Each row of a before or after table is a point. The points were changed in one or more steps. Then noise was added and the rows were shuffled. The steps act on columns, c1 being the first. What was done? A step turns or swaps two columns, mirrors them in a line or flattens them onto one, adds a multiple of one to another, or multiplies or shifts one. Angles are multiples of 10 degrees, from the lower column toward the higher: turns from -170 to 170, lines from 10 to 170 but not 90. Use the fewest steps. Two steps may share a column if one is a turn and the other turns, adds or multiplies; they go together, in the order done. Otherwise the lowest column goes first.

Before:
[[  0  13]
 [-19  17]
 [-29  20]
 [ 43 -58]
 [-15  29]
 [-25 -72]
 [ -3   8]
 [ 53   0]]
After, 8 rows:
[[ 15 -22]
 [ -3 -13]
 [ 10 -32]
 [-54   9]
 [-34  65]
 [  3  -9]
 [ 37  69]
 [ 25 -25]]
Steps: turn c1 and c2 by 170 degrees

Before (10 x 4):
[[-12  11  19 -41]
 [-75 -39  57 -40]
 [-17  -6 -14  35]
 [ 32   7 -26  -6]
 [ 47 -59 -10   9]
 [ 56  -7  34  33]
 [  5  -9   3 -23]
 [ 24  17 -11  53]
 [-42 -46 -16 -19]
 [ 56   1   2  30]]
After, 10 rows:
[[  6  30   7  27]
 [ -6   5 -21   9]
 [ 10 -14 -42   3]
 [-35 -75 -65 -30]
 [-60  47  11   5]
 [  4  54  26 -14]
 [-46 -42  -8  24]
 [ 16  27  52 -17]
 [ -7  56  12 -45]
 [ -5 -14  38  -5]]
Steps: swap c1 and c2; turn c3 and c4 by -120 degrees

Before:
[[ -8  -2 -35  19   1 -25  16 -31]
 [ -2 -56  -6  13  52  42   9 -25]
 [-12 -15   3 -30  35  15  15  -4]
 [-41 -56 -20  14 -18 -14 -15 -31]
 [-16 -16 -16  25  45 -54  14  -1]
 [-30  10  55 -18 -13  18   1 -19]
 [ 22 -24   1   5  -3   8 -21 -25]
 [-24  22  -2   2  -7  44 -23   9]
 [-11   1  -9  15 -62  -2   7   2]]
After:
[[ 35  25   1   4  -6   7 -10  31]
 [-14   9 -34 -18  54 -24  27  23]
 [-20   3   3  33  30  16  16  -2]
 [-26  24 -17 -18  68 -55  13  -4]
 [-19   4  -9 -14 -49  -1   5  -5]
 [-66  56 -19   5  13 -14  -3  34]
 [ -3  57  -6   7  61  42  17  22]
 [-48 -16  55  14 -96  18   8  19]
 [-39 -20  -1 -10  -4  45 -24   0]]
Steps: multiply c1 by 1.6; turn c2 and c4 by -160 degrees; add -1.5 times c3 to c5; mirror c7 and c8 in the line at 170 degrees

Before:
[[-30 -46 -12 -17  46  13  -8 -40  25   6 -20]
 [-74  43  48  -1  38   7 -23  12  68  19  57]
 [  1  -3  40 -26  37  34   6   0  27  15   8]
 [-74  87  -6  58  52  25 -37  49  34  23 -22]
 [  1 -62 -41  29 -12   4  20 -18  -6  32 -21]
 [ 47 -61 -32  23  37 -18   2 -47  -3  -1 -10]
 [ -9 -23   9 -17  57  21 -60   1  17  48  19]
 [-30   9 -15  23  -6 -32 -36 -15 -36  26 -54]
 [-26  -8   0 -18  81  11  17   8   4  27  38]
 [-11 -42 -17   4   3  15 -22 -12 -23 -22   3]]
After:
[[-15  -1  27 -23 -18  10   7  28  27  13  34]
 [  5 -40 -16   3   7  18 -22  13 -22 -19  -9]
 [ 20 -61 -16  30   5  35  21  -1  -5  29 -44]
 [ 11   5  27  23  30   7 -36  14 -35  27 -50]
 [-47  -4 -27 -19 -18  -9  15  70   5  29  30]
 [ 11 -50   3 -17   4  28  -9  65  28   9 -24]
 [-44  43   0  -1  43 -44 -23  53  66  18  73]
 [ 40 -62 -21  23 -58   3   0  33  -7  -1 -27]
 [-83  86   8  61  41  42 -36  42  33  24 -20]
 [-25 -27  -5 -19 -21  10 -64  47  18  52  22]]
Steps: turn c1 and c5 by -120 degrees; turn c1 and c8 by 120 degrees; turn c3 and c11 by 40 degrees; add -0.7 times c11 to c6

Before:
[[-27  45 -27 -31  15  14  24 -11 -26  34 -40  36]
 [-40  23 -35   5  -5   4  -8 -18   6  60 -14  87]
 [-22 -12 -67  -1  19   0 -24 -11   7  35 -53  31]
 [-16 -44  38  24  14  35  55 -78 -15  17  25  17]
 [-29  24   6 -10  19   1 -40  -5 -46   7 -44  58]
 [-13   1  -6   8 -21  24  -2 -49 -58  44   6  12]
 [ 50   7   2   1  38  13 -33   0  22  69 -11   9]
 [  4  13 -61 -49  38 -12 -38 -10  -4  17   6  45]
 [ 59 -44  52  21 -48  31  40 -48  20   7  25  -7]
 [ 27 -20  27 -16  -1 -47 -10  -8  23  66  -6  -7]
 [ 16  13  10  32   4   4  14 -95  11 -13  22 -13]
 [ 30 -18   2  59   8  -4  42 -30   3  -8  53 -17]]
After, 12 rows:
[[-50  11  -7  17   8  31 -19 -12 -58 -28 -36  10]
 [-12  -2   7  -3  16   0  25 -22   6  29 -56  73]
 [-11  54 -19 -25 -28  19   5 -27 -32  16 -49  42]
 [-18  33 -58   6  11   6  -1 -41   7 -16 -58  73]
 [-94  23   7  30 -15   4   1  16  15 -12  23 -16]
 [-29  -9  12  58 -43  -5  -7  28  13 -42  32 -10]
 [-78 -34 -32  26 -57  44  -5 -17 -13 -31  -2 -23]
 [ -5  34 -53  -3  33   1  30 -30 -48  35 -29  25]
 [-48 -34 -19  16 -21  41 -59  60  25 -24   5 -48]
 [-11  25  -8 -48  22 -15  50   2 -12 -13 -11  75]
 [ -7 -11  -5 -20  10 -61   3  26  20 -27 -61 -27]
 [  0  17  -8  -2  18  18  46  50  22 -25 -64   4]]
Steps: swap c1 and c8; shift c2 by 10; mirror c3 and c12 in the line at 120 degrees; turn c4 and c9 by 10 degrees; turn c5 and c7 by 110 degrees; multiply c6 by 1.3; mirror c10 and c11 in the line at 120 degrees

Before:
[[-29 -25 -15 -60  23 -12  16 -80  35 -23   0  10   5  55  -1 -11  -7  -5]
 [-53 -16  21 -30   8  -4   2   1  31 -21 -42  -7 -28   0  12 -31  -8 -10]
 [ 16 -23 -21  13  22 -16   5  -4 -25  -1 -17  16 -46 -13   7  15 -18   8]
 [ 36  11 -12   5 -13  39 -58 -23   9 -36 -12 -12  -9 -21 -11  12   2  19]
 [ -1  34  23  53 -12   4   9  -4  61 -33 -10  -2 -46  -8 -20  31 -46  62]
 [-53  20   5 -19  74  39   6  -3  -1  10  12  72 -34 -20  43 -17  34  54]
 [-42  -8  24 -33  -7 -23  28  29 -39  -3 -36  34  29   8 -32 -35  61  10]
 [-23  -9  -6 -17  14  12 -35  -1 -35 -23 -21 -18 -27 -32  53 -14   2  40]
 [-54  35  36   5 -15  -7   1   1  -3 -34  -3  58 -12 -19  25   2  15 -10]]
After:
[[-31   0  35 -10 -17  -4   1 -10  -4  39  -6  62 -15 -20  24  -8   7   6]
 [-11  -2 -21 -11  21 -17   4  -8 -27 -10 -16  18 -51 -15   2   0  14 -17]
 [ 51   1  22  47 -10 -39  28  15 -41  43 -22  34  29   5 -17  31 -43  20]
 [-68  -2  22 -32 -16  -9   8 -32  60  -5   4  -4 -46  -7 -37  30  56 -66]
 [-64  -3  21  18   8 -43   5  17  26  12  -4  -7 -28  -1  24  15  21  32]
 [ 39   2 -13 -18 -15 -11 -57  15   6  29  39 -10 -10 -20 -13   5  21 -25]
 [-22   2  -8  -2  14 -20 -36  -1 -37  20  13 -18 -28 -31  57  42  13 -18]
 [ -1  -1   6   2  75  11   5   5  -3  15  39  71 -36 -20  46  52 -33 -20]
 [-39   0 -13 -25  20   0  17  97  38  16 -12   7   8  54  22   3  22  13]]
Steps: add 1.5 times c17 to c1; turn c10 and c17 by -140 degrees; multiply c2 by 0; turn c4 and c15 by -20 degrees; turn c4 and c8 by -130 degrees; swap c6 and c11; turn c16 and c18 by -130 degrees

Before (14 x 24):
[[ 12   2 -12   5  13  22 -46  23  -9 -20 -18  10 -23  26  -2  -6  32   3
   -4  49   5  15  42 -15]
 [-24  18  -3  11   8 -22 -35 -57 -16  43   6  18  23 -38  11 -31  12  16
  -40  11   2 -11  43 -39]
 [-22  33  -1  24 -73  -6 -19  30  45  53  16 -32 -21   5   5 -32  23  12
   20  15  13  -2  42 -29]
 [  6  -4 -12  24 -41 -34 -23 -38 -16  -9 -16 -12 -86  24 -32  52 -67  11
   25  16 -34   7   3  21]
 [ -5  -2  -9  32 -44  18  13  31  20  -3 -11   4  12  31   4 -17 -16 -19
   25  22 -15  -9  40  38]
 [ -5  -9  27  22   6 -26  -6   8  -3 -17 -11  19  14  34 -13   7  26   1
   33  22  -1  18 -17 -34]
 [-10   2  -3   2 -14  17  16   0 -18 -20 -22 -10 -26  26 -38   1  16  20
  -13  10  15  23  23 -27]
 [  5   4  57  19 -15  25  -7 -12 -11 -23  21  -3   7   9  -9 -21  -6   3
    8  16  13 -25  33 -27]
 [-54   1  19 -22  10   7  13  19  -3  26  -6  -9  18  27 -16 -37  18 -50
    9  15  -2  -6  18  -4]
 [-10  -4  -9  14 -33   1   3  31  14 -11 -22   6 -26  32   2 -36 -14  15
   32  17 -34   8  33 -10]
 [  9  -9   5  -6  -3 -95 -28 -10  24 -26 -17   2  11   3 -17  -3  30  13
   -9  11  12 -16 -19 -23]
 [  5  15  22  34   7  11 -24  13 -10 -11   7  -1  14   3 -41 -31  20   1
  -46  31 -43  12  40  -2]
 [ 12  -9 -10  28  -6  21   6 -16   2  -7 -14  10  16 -29 -29 -35 -24  -5
    4  22 -14   0  26 -44]
 [-25  -8 -12  -2  11   8  17  14  -9 -14 -19   0 -51   3   3  18  30  -3
   16  12   0 -18  22   0]]
After (14 x 24):
[[-17 -18  -4  13   9 -31 -36 -56  -5  45  11  20  22  24   9 -32  13  16
  -44  17  25  -5  43 -38]
 [  1   8  -7  32  -2  21   5 -14  15  -9 -10  14  21  33 -28 -34 -23  -4
    4  16   9   8  26 -44]
 [  7   1  29  23 -11 -27  -6   8  10 -18 -15  18  16 -24 -14   5  27   0
   32  21 -22  10 -16 -34]
 [-28  -5 -14  -2 -15   0  16  16  -2 -12 -10   0 -50  -5   5  18  31  -1
   19  14  -2   3  19   1]
 [ -1   6  60  19  12  25  -7 -13   2 -23  25   0   6 -14 -10 -18  -8   7
    8  19   5 -15  30 -29]
 [  5 -11 -13   8  -8  23 -48  23  24 -19 -22   9 -23 -23   1  -6  29   0
   -2  43 -14  15  43 -20]
 [-54  -7  20 -23  -3 -16  14  20   8  28  -4 -11  15 -23 -16 -33  18 -48
    8  15 -22   3  17  -2]
 [ 42  10   4 -10  -5 -92 -29  -5  24 -27  -8   0  11 -11 -18   2  32  13
   -6  -7   6   3 -15 -22]
 [ 18  35 -14  24  24 -30 -23 -40   0 -12 -16 -11 -89   5 -35  57 -64  10
   27  23 -42  10   4  21]
 [ -3 -13  25  39   7   6 -21  14  12 -12  -3  -4  10  25 -41 -30  19   3
  -45  32 -38  -1  39  -1]
 [ -8  28  -6  14  17  -3   4  30  17 -12 -18  10 -25  -3   2 -39 -14  14
   32   4 -48  13  29 -10]
 [-17  36  -1  24  71 -14 -17  29  43  54  12 -30 -18 -17   3 -32  26  12
   18 -21   5  -4  40 -28]
 [-14  11  -3   0   9  13  19  -2  -7 -23 -26 -10 -26 -34 -37  -2  14  18
  -10  21  -4  13  21 -28]
 [-12  36 -11  33  29  14  14  31  29  -2  -2   3  10 -17   6 -17 -14 -19
   27   3 -31   5  42  42]]
Steps: turn c1 and c6 by 20 degrees; turn c2 and c5 by 130 degrees; turn c9 and c20 by -40 degrees; flatten c11 and c22 onto the line at 150 degrees; mirror c14 and c21 in the line at 110 degrees

Before (9 x 48):
[[ -9  -1 -42  29  53 -12   2 -21   2  28   7 -39  36  24 -22  17 -42 -46
   -1  24 -18   7   5   1   6 -12  44  30 -12 -26  36  -1 -10 -40  31 -16
  -23  29   6   2  13  21  24 -34 -24 -43  42 -37]
 [-23  -2  -7   1  14  16  -5  -4  -8  40  21  -9   6  27  32   6   1 -18
    2  10 -27   4 -34  -8 -14 -13  -5  33  -6  21  -4   7 -27   4  43  11
    7  34  24   4  40 -40   7 -47 -14   5   9 -23]
 [ 27   7 -21 -50   1 -51  16  50 -11  15 -71   5 -58   7 -13   6  15  29
   -5  -7 -16   6  13  24  -6   0  21 -17 -15  21  -4   5  11 -15 -52  14
    8  -2 -35  28  16 -26 -22  25 -12  18 -18  36]
 [ 20   1  48 -36  -2  -6  34  14 -25  -7 -31 -42 -41 -23  -8   7  11  43
   -6  14  16  16  12  28   2   1  20 -39 -23 -23 -24  -7  26  12 -28  29
   15   4 -16   3 -26 -30 -26  19 -31  18 -30  19]
 [ 10  12  40 -38  10  -1  10  14   3  -8 -53 -18 -38 -18   1 -26   4  43
    1  22  -3  26   2 -22 -21   4  -3 -25 -39   4 -17   7  -1   6 -17  29
    5   0   6  35   4 -33 -20  12 -26  39  16  60]
 [-35 -23 -36 -53 -95 -26  43  -3  24 -25  -2  28  44  14  -7 -52   4 -27
  -14   8 -17 -38 -32  28   0  67 -12 -21 -30  45  16  -9  -2  33  51 -29
   43 -39  32  40 -43 -16 -15   8 -51  45  19 -21]
 [-17 -25 -12  26  51  29  17 -15 -14  13  56 -12  51  33 -33  16   3  -9
   27  16 -19  22 -37 -12 -29 -27 -35  37   3   0  10  15  -6  18  20  44
   10  11 -14  -2  24  14  -3   5  -3 -27  10   1]
 [ 26   2   3 -58  22   6   8 -21 -25   2 -47 -24 -23  -3  15  26   9   3
   -2  -9  -4  -2 -16   6   0  33   5 -27 -12 -24 -48   5  17  15 -28  18
  -28   3   8  -7   4 -11 -13  -5 -28  11  35  55]
 [-54 -56 -46  15  25   7  -3 -14   5  19  15 -13 -24   6  23  12 -37 -32
    6  -3 -15  -6  16  -9  -5 -13   4  46 -11  -3  -8  40   8  12  32  15
  -11  43  28  -6  56 -24 -29 -53  17 -39  12 -18]]
After (9 x 48):
[[ 26   2   2 -23  22   5   9 -21 -25   1 -47 -23 -24  -3  15 -50   9   3
   -2  -9  -5  -2 -16   5   0  33 -26 -27 -12 -24 -49   5  16  24 -27  19
  -29   4  26  -8   3 -11 -13  -6 -27  12 -24  24]
 [-23  -2  -6   1  14  17  -6  -3  -9  41  21  -9   6  27  32  15   2 -18
    1  10 -27   4 -34  -8 -15 -13  -2  33  -6  20  -4   6 -28   6  44  11
    7  34  17   4  39 -40   8 -48 -13   5 -10 -25]
 [-35 -23 -37 -21 -95 -25  42  -4  25 -24  -2  28  45  12  -9   1   3 -27
  -14   9 -18 -38 -32  28   0  67  -4 -21 -31  45  15  -9  -2  53  52 -29
   44 -40 -28  40 -43 -16 -15   8 -51  46 -22 -58]
 [ 27   7 -21 -20   0 -51  16  49 -11  16 -70   4 -57   8 -13 -22  14  30
   -3  -8 -16   6  14  24  -6   0  -4 -17 -15  21  -3   5  12 -24 -52  14
    8  -3 -13  28  16 -25 -22  25 -12  18  27  45]
 [-53 -56 -45   5  25   7  -3 -14   5  20  16 -13 -24   7  22  11 -37 -32
    5  -4 -14  -6  17  -8  -6 -12 -11  45 -11  -3  -8  39   9  19  33  16
  -10  43  23  -6  57 -23 -29 -53  17 -38  -7 -23]
 [ 20   1  48 -15  -1  -7  34  14 -25  -7 -32 -42 -42 -23  -8 -12  12  43
   -6  14  15  17  13  29   3   1   4 -38 -23 -22 -24  -8  25  19 -28  29
   15   3  -2   3 -26 -30 -26  19 -31  18  35  23]
 [ 10  12  40 -15  11   0  10  14   2  -8 -53 -18 -37 -19   1 -63   3  43
    1  21  -3  26   1 -23 -21   4  -8 -25 -38   5 -16   8  -1  10 -17  29
    4  -1 -20  35   4 -33 -21  12 -25  39 -14   3]
 [-18 -24 -11  11  50  29  17 -14 -15  13  56 -12  51  33 -32   6   2  -9
   28  16 -19  22 -37 -12 -29 -27  21  37   3   0   9  15  -7  28  19  44
   10  12   6  -2  24  14  -4   5  -5 -26 -30  18]
 [ -8  -1 -41  12  54 -13   2 -21   2  28   7 -40  37  23 -22  36 -43 -46
    0  23 -18   7   6   1   6 -12 -61  30 -11 -26  37  -1 -10 -64  32 -16
  -24  29  17   3  13  21  24 -35 -24 -43  -4  -9]]
Steps: multiply c4 by 0.4; turn c16 and c39 by 60 degrees; turn c16 and c48 by 70 degrees; turn c27 and c47 by 140 degrees; multiply c34 by 1.6

Before:
[[ 20  -7 -14 -13 -36  -8  21  -9   8  -7 -14   3  11  -6 -18 -14  11  21
    1  14  -8  -8  26 -37 -14  32  -6   4  -8   6   6  -5   2   8  12  -1
    3  -2 -14  18  -3  14 -10   9 -19  21   3 -26  -3   7 -16 -26  30  -2
   15 -29   6 -27  27   9  -3  12 -21  -5]
 [ 15  -7  -8 -11   0 -14  -6   0  -7 -23  16 -10   2 -11  -1  -7  -5  15
    2  -9  -5 -15  -3   7  -9 -24  12  15  -2  -8   3  65   5  17   0 -10
  -11  18 -14  10  60 -24   5   9   2  12 -18 -15 -13   6 -11 -16   0   0
   11   9  -2 -15  -6 -13  -1 -10   9  34]
 [ 21  -7 -22  14   2   7  21  -6   5  19  -6 -11   0 -12 -10  -8   4  18
    4  27 -12  -2  21  13  -8 -24   7  18  10  -4  10 -10 -73  12   5  10
    3  -5  14   4  -1   7 -17   1  19  -1 -13  -4   9 -21   8  -9  -8  14
   20 -11 -13 -23  -8   1  -1   6   2 -20]
 [ 21 -24 -19 -13  -1   6 -22  -4   7  -9  -8 -21  -8  -7 -15 -18  10  24
   -1   9  26   4 -16  14  10   8  27 -18  -5  -6  10 -19  -4   5  17 -12
   -3  14  -1  -4   8 -17   9   3   6  -2  -5   4  12 -22   1 -22  31  11
   11  -1 -20 -27 -10  -9  -5 -17  13 -16]
 [  6 -21  -3  -6   6   6  16  10 -29  15 -17   7  23   4  -7   0  -2 -62
  -24   3 -17 -12  26 -11  -7  -9  27  -8   4 -17   3   4   3  47  -2   3
   -8   1   5 -26  -9   8 -15   6  27   5 -18  10   3  13   8 -10   3  -6
   13 -23   7 -27  -5 -17  -1   8  -5 -17]
 [ 14   8  -9 -13 -20   7 -95  -3   0  -4  -8   8  11   0 -10 -12   5  18
    2   0 -11  11  12  -3 -10 -16   3  -5  68   5  -3 -17   5  22  17   9
  -17  -6  12  17   1  17   3   5  10  -4  -1  19  12  12  15 -22  11   9
   -5 -13 -45 -11  -6   3  40   9 -11 -23]
 [ 13  -7 -20  -8  -4  12   9  -9  -9   9  20   1 -10 -17   1   6   3  -3
   -1  14  -1   9  14   4  -1  30  -7  -2  -7 -15 -20 -19   1  23   8  11
   -4  -2  -3  18   0  11 -18  -3  -9  -8   3  -3   0   0 -11 -20  -5   7
   11   0   6 -25  -6  13  -1  11  17 -23]
 [ 16  -7 -23  -1  -5  14   6   2   0  -8 -10 -56   9  -9 -12  -1   3  18
    1   7 -15 -15  16 -13   2 -14  22 -20  -6  -3   8 -15  -9  14  16  16
    7  -4  -8  -6  -5  15  -8  10  22  -3  -1  18   8  14  10   5  -5 -15
   19   1   3 -14 -10  17   0  10  15   0]
 [ 17  -1 -16  38  -6 -58  16  -3  14  13 -14   6   6  -1 -10   1  20   2
  -19  -7  14 -20  24  -2  -4 -17   2   0   1   3   9 -19   3   8 -39  12
  -12  27  14  14  -5   2  -5   5  21  -8   2   2   9  -6   2   1  28 -12
   12   6   6 -26   8 -17   7   7  13 -26]
 [ -6   7  28  13   5 -21  17   2 -13  10 -15   4  -8  -9  -1  -6   9  15
  -10  -3   4 -22  12  14  22 -16  15  14  12  -2 -20   1 -27  15   8 -28
  -42  -4   4  -8  -7  -5  12  -6  23  -1   0 -10  -1  11  -5   6  35   2
   14   8  12  11   9   2  -2   4   0 -19]
 [ 14   6 -22 -14 -18  -5 -21 -10   1  19   9   2   0  12 -13   5  -6 -41
    1  -6  12 -10  11   4  -4 -21  26  12  -5 -40  11   5  -3   4   8 -18
  -31  -5   0   6  -8 -23   2  -2  26   7 -15  10   6  13  -1 -22   7 -36
  -62  -4   7 -17  -3  -3  21  11   7 -11]
 [ 20   8   1 -13 -19   5  17  -5  12   6  -8 -14 -10   0  58  10  -2  22
    3 -13 -10  11  22  -3   2  16   0  15  -4  -3   8 -13  -5   3  -5   3
    3  17   5  16  20  21  42   1  28  -4   6  10   9  15   7 -13   0  14
   19   4  -3 -27  -5 -16   1   9  11  -8]
 [  0   8   4  12 -18  14   0 -10   5 -37 -16   3   8 -11  17 -17  -5  19
    3   4 -11  -2 -19  -4 -10 -23  14  10  -2 -87   1  -1 -18   7  11  -3
    5   0  15   8   9 -36 -17 -13  12   2   2  17   8   3  10 -21  33  -5
   -7   4   2 -25  -7 -12  19  13  16 -11]]
After:
[[ 20  -8 -13   3 -35  -7  20  -9   7  -8 -12   4  12  -4 -17 -15  10  21
   -1  14  -8  -6  26 -37 -12  -8  -7   5   3   6 -13  -5   3   8  11   0
    2  -2 -14  17  -3  12 -12   7 -20  15   4 -25  -5   6 -15 -27  30   0
   17  10   6 -26  28   5  -3  12 -20  -7]
 [ 21 -23 -20   2  -1   6 -22  -4   7 -11  -9 -19  -8  -9 -14 -17  11  23
    1  11  26   4 -16  14  13   9  28 -19  -1  -6 -17 -19  -3   6  16 -12
   -1  14   0  -6   7 -16   8   2   6   3  -4   3   7 -24   1 -19  31  10
   13 -13 -19 -27 -10  -8  -4 -14  12 -17]
 [ 20   9   0   0 -21   7  19  -5  15   5  -6 -13 -10   1  59   8  -3  23
    2 -13 -10  15  23  -4   1  10  -1  14  -3  -2 -15 -13  -5   6  -8   5
    3  17   5  17  22  19  41   2  27   6   6  10  14  14   7 -13   1  11
   20   5  -6 -27  -4 -15   0   9  10  -9]
 [ -8   7  27 -15   7 -21  17   3 -11  10 -15   6 -10 -10  -1  -7   9  16
   -9   0   3 -23  12  15  24  -5  14  15  -3  -2  25   1 -27  14   8 -30
  -43  -2   4  -7  -6  -6  12  -8  23  -8   1 -11   2  12  -6   5  35   2
   14  -8  11  10  11   2  -2   6   2 -17]
 [ 18  -8  -6  -3  -2 -13  -6   1  -6 -22  16  -8   2 -13   0  -7  -5  17
    3  -7  -3 -13  -2   8  -9 -18  10  15   1  -7 -11  65   7  19   0 -10
  -12  18 -12  11  59 -23   5   6   2  -5 -18 -16  -6   7  -9 -17  -1  -1
   11   4  -3 -13  -7 -11   0 -11  10  33]
 [ 12   9  -7 -37 -20   9 -95  -4   1  -2 -11   7  13   1 -10 -11   5  17
    2  -2 -12  13  14  -4 -11  -2   1  -5 -56   5   6 -15   4  20  17   6
  -15  -6  13  16   2  16   4   2  11  -6  -3  19  12  13  14 -18  11  11
   -2  -8 -45 -11  -6   3  39  10 -10 -24]
 [ 14  -2 -16  24  -6 -58  17  -6  15  14 -15   8   7  -1 -10   2  16   2
  -20  -5  14 -21  24   0  -3   2   2   1  -6   1  31 -19   5   9 -39  12
  -12  26  15  15  -4  -1  -3   5  23  -9   0   2   9  -7   1   1  28 -13
   11   7   6 -26   8 -18   5   6  13 -24]
 [ 18 -10 -22  10   1   6  21  -3   3  19  -5 -12  -1 -12 -10  -8   2  18
    1  28 -12  -3  22  11  -7  -7   6  18 -14  -3  12 -10 -72  14   5  11
    4  -4  15   2  -2   6 -16   0  18  -7 -14  -5  16 -20   6 -11  -8  13
   19 -25 -13 -26  -7   3  -2   6   3 -22]
 [ 11  -9 -20 -15  -2  13  10 -11 -11   8  20   3  -9 -18   2   7   1  -2
   -2  13  -1   8  14   4  -1  17  -5  -1  17 -16   0 -18   1  24   9  10
   -4  -3  -2  19   0  10 -18  -4 -10   9   3  -3   2  -1 -14 -21  -4   7
   12  -5   6 -26  -6  13  -1  10  18 -23]
 [  0   5   6   9 -18  13   3 -11   5 -38 -15   3   8 -10  16 -19  -5  21
    5   5 -10  -2 -20  -2  -8 -11  15   9   2 -87  11  -1 -19   7  11  -2
    4   0  16   9   8 -36 -17 -14  11  -8   2  20  10   3  11 -22  34  -6
   -8   9   1 -26  -7 -13  17  11  17 -10]
 [  6 -21  -2  -2   7   8  16   9 -27  17 -16   7  23   4  -5   1  -1 -61
  -23   4 -16 -12  26  -8  -8  -8  25  -8  -5 -17  -6   2   3  46  -3   2
   -6   2   5 -26 -10   5 -16   7  26  -3 -16  10  -1  11   6  -8   0  -7
   15 -13   7 -25  -5 -19  -1   7  -3 -16]
 [ 17  -7 -26   7  -4  15   4   3   1  -9  -9 -57   8  -7 -13  -4   2  19
    1   7 -14 -15  16 -16   1  -3  22 -19   2  -3  -5 -16 -10  15  15  16
    7  -4  -8  -3  -2  13  -8  11  26  -5  -2  20   0  15  11   4  -6 -14
   19  15   2 -14 -10  16   3  10  18   1]
 [ 15   7 -23   2 -16  -6 -22 -11   1  20   8   0   1  11 -13   5  -3 -42
    2  -5  13 -10  11   6  -4 -15  26  11   2 -40 -19   5  -4   4   6 -18
  -32  -5   0   7  -9 -21   2  -3  27  -8 -16  10  10  12  -2 -20   6 -34
  -62  -6   6 -17  -1  -2  20  12   7 -11]]
Steps: turn c29 and c31 by 150 degrees; turn c4 and c31 by 60 degrees; add -1 times c24 to c56; turn c26 and c46 by 70 degrees; multiply c46 by 0.4; add 0.3 times c28 to c49
